Each row is a point. The last column is the point's height on a tilted bowl or saddle (a function of degree 2), plus a little noise. Count its main directions that bend up, bend down and stay straight.

Points:
[[-12.6  13.5  10.7]
 [-14.6 -18.1 -13.2]
 [  0.2  15.4  17.5]
 [  1.1  -6.7   5.8]
 [ -9.1  18.6  14.1]
 [ 12.4 -26.7 -15.2]
 [ 12.0 -35.1 -28.0]
 [ 13.8  12.7  18.2]
 [  8.5  -8.5   5.3]
 [ -9.7  -3.4   3.9]]
Directions: 0 up, 2 down, 0 straight

Points:
[[ -5.7  -1.1  -1.1]
 [-25.4  -4.2 -12.0]
 [ -0.5  -0.1   3.0]
 [-29.7  19.5   3.4]
 [ -7.8  -8.4  -5.6]
 [  9.5  25.7  30.7]
 [-11.1  26.1  16.5]
 [  7.7  -5.7   7.4]
 [ 26.9  -1.1  30.2]
 [ -2.8 -20.0  -4.8]
 [  3.9  -0.3   6.4]]
Directions: 2 up, 0 down, 0 straight

Points, 15 rows:
[[-14.7  -6.3  10.7  18.2]
 [ 15.8 -16.5  14.8   6.4]
 [ -6.1  -3.5 -17.9   3.5]
 [ 27.6  -3.1   1.2  -7.4]
 [-10.0  -4.0   8.9  14.3]
 [ -8.4 -13.3  -1.2   6.2]
 [-22.1  -9.5 -11.3   8.9]
 [-20.5  -8.7  27.2  35.8]
 [ -6.0  -8.4  15.2  17.5]
 [ 13.5  -4.1  -0.2  -2.0]
 [  3.4 -13.3 -25.9  -6.8]
 [ 26.3  39.2  12.1  21.6]
 [-20.7 -17.1  -4.5   9.9]
 [ -0.2  -8.5 -10.6   0.2]
 [  4.1  17.3 -18.4  19.0]]
Directions: 1 up, 0 down, 2 straight

Points (23 x 5):
[[-12.8 -34.3   6.4  -6.6  36.0]
 [ -2.3  17.8   8.8  -8.4   1.1]
 [-16.5  24.3   5.5  19.9 -10.8]
 [-28.1  10.4  22.7  -1.0  -6.7]
 [-23.3 -16.5  10.5  16.1   8.6]
 [-15.5  13.9  30.2  13.3  -1.9]
 [ -9.2   8.4   6.8   1.2  -5.9]
 [ 27.4  -1.8 -10.8 -18.1  30.0]
 [ 13.8   8.3   5.6 -10.6  12.9]
 [  7.0  -5.8 -12.4  -8.0   8.8]
 [  7.4 -16.3 -13.3  19.0   0.3]
 [  7.4 -12.5 -16.0   2.4   4.3]
 [ 15.6  10.6  14.3 -21.4  27.2]
 [-13.4  34.2   5.1   3.6  -4.7]
 [  7.1  -2.6  14.0  21.9   5.3]
 [ 30.8  16.0  11.7  20.1  14.9]
 [ -2.9  -6.0  22.9  30.1  13.1]
 [-24.7   0.0  -5.2   0.4  -3.3]
 [  9.0   7.3 -23.7  10.9  -7.6]
 [  6.3  -7.4 -11.2  14.9  -4.4]
 [  3.3 -13.4  11.5   2.2  13.1]
 [ -6.5  -2.6  12.7  -3.6   3.6]
 [ -2.5 -23.9   8.3 -14.4  30.2]]
Directions: 3 up, 0 down, 1 straight

Points (43 x 7):
[[-14.9  24.9   3.1   2.4  28.7  31.4 -22.6]
 [ -1.8   8.3 -16.9   2.2  -6.2  14.3 -12.6]
 [  3.0 -12.0  -7.9  24.0 -15.9  -8.9  -7.6]
 [-12.1  -2.7  16.8   9.1  11.5  15.1  -1.7]
 [ 17.8  -8.2  -6.3 -15.3 -16.5  13.0 -10.2]
 [  0.1 -11.9 -15.5 -24.2  22.4 -18.2 -11.0]
 [ 15.4  10.1   8.8 -12.0  13.1 -24.1 -10.2]
 [-10.5   9.4   9.4 -29.2  17.1  -2.9   9.3]
 [ 16.1  17.6   1.4  10.0   0.8   8.0  -7.4]
 [ -3.7  18.6 -14.0  25.6 -12.4   6.7 -22.3]
 [-15.1   5.0   4.4  -8.6  19.0  24.5  -6.9]
 [ -6.1  30.2  -9.1   0.1   1.0   4.5  -9.1]
 [-15.4 -10.9  16.7  14.1   2.4  14.1   8.6]
 [  3.4  15.7  17.2   0.1   5.7  13.7 -12.6]
 [-15.5 -31.4  24.8   2.6   7.0  -1.3  42.0]
 [ -6.7  -5.5  -4.3   2.0  30.4  -7.3   9.5]
 [-21.6 -16.0   9.7  10.4  -2.6  -6.3  19.9]
 [ -8.3   5.8  21.1  -7.8  -0.6   6.4   3.0]
 [-14.2  -9.3  17.3  11.1   8.7  25.6   0.5]
 [ 16.1   4.5  -2.4 -14.0   5.9 -11.5 -11.7]
 [  8.2  12.1 -16.0  18.5  26.6   7.5   0.8]
 [ -1.8   6.4 -24.5  37.6   1.8  -5.8 -28.3]
 [ -1.5 -14.8  13.6 -18.1 -17.4 -14.6  25.7]
 [ -3.6  33.1   0.7 -14.8  -2.2 -16.9   9.6]
 [ -2.0   8.3  18.8  -9.8  33.5  34.5 -30.0]
 [  4.7  -6.1 -11.4 -26.0 -20.6  -9.3 -11.4]
 [ 11.7 -34.7   6.7 -14.1 -22.8   3.8  19.2]
 [ 29.8   2.3 -29.5  23.0 -18.6 -16.3 -31.1]
 [-21.9  10.5 -21.4 -31.4  20.6  -0.3   3.0]
 [  7.0   5.4 -10.9  30.6  -0.2  18.9  -5.8]
 [ 11.8   3.7  -6.5  16.2   5.1 -30.3 -28.6]
 [ 19.8  28.8 -17.2  22.1  12.2  -0.7  -4.9]
 [ -6.1  -6.3 -20.8  -0.5   6.3  16.1  -8.5]
 [ -0.8 -10.7   7.8 -32.5 -12.4  10.4   2.1]
 [ 10.7   5.2   7.7 -13.4  -2.9   1.2  -1.1]
 [ -5.8 -17.7  -1.6 -10.2   8.0 -14.9   6.9]
 [ 18.0 -17.5  -5.1   6.7 -16.3  -2.9  -0.4]
 [ 30.3  13.3  -9.9   5.4  -7.5   7.5  -2.8]
 [ -4.0   4.0  -0.5   7.6   5.5 -11.1  -4.7]
 [  6.2  -8.7  -0.6  12.3   6.1  -7.2  -3.9]
 [  5.0 -26.4  -5.1   1.9  -9.1   8.1   8.4]
 [ -3.9  18.1  11.9  -4.3  24.1 -19.2  -1.0]
 [ 11.3  -6.5  16.4 -29.1   5.7  -1.8  -6.2]]
Directions: 3 up, 3 down, 0 straight
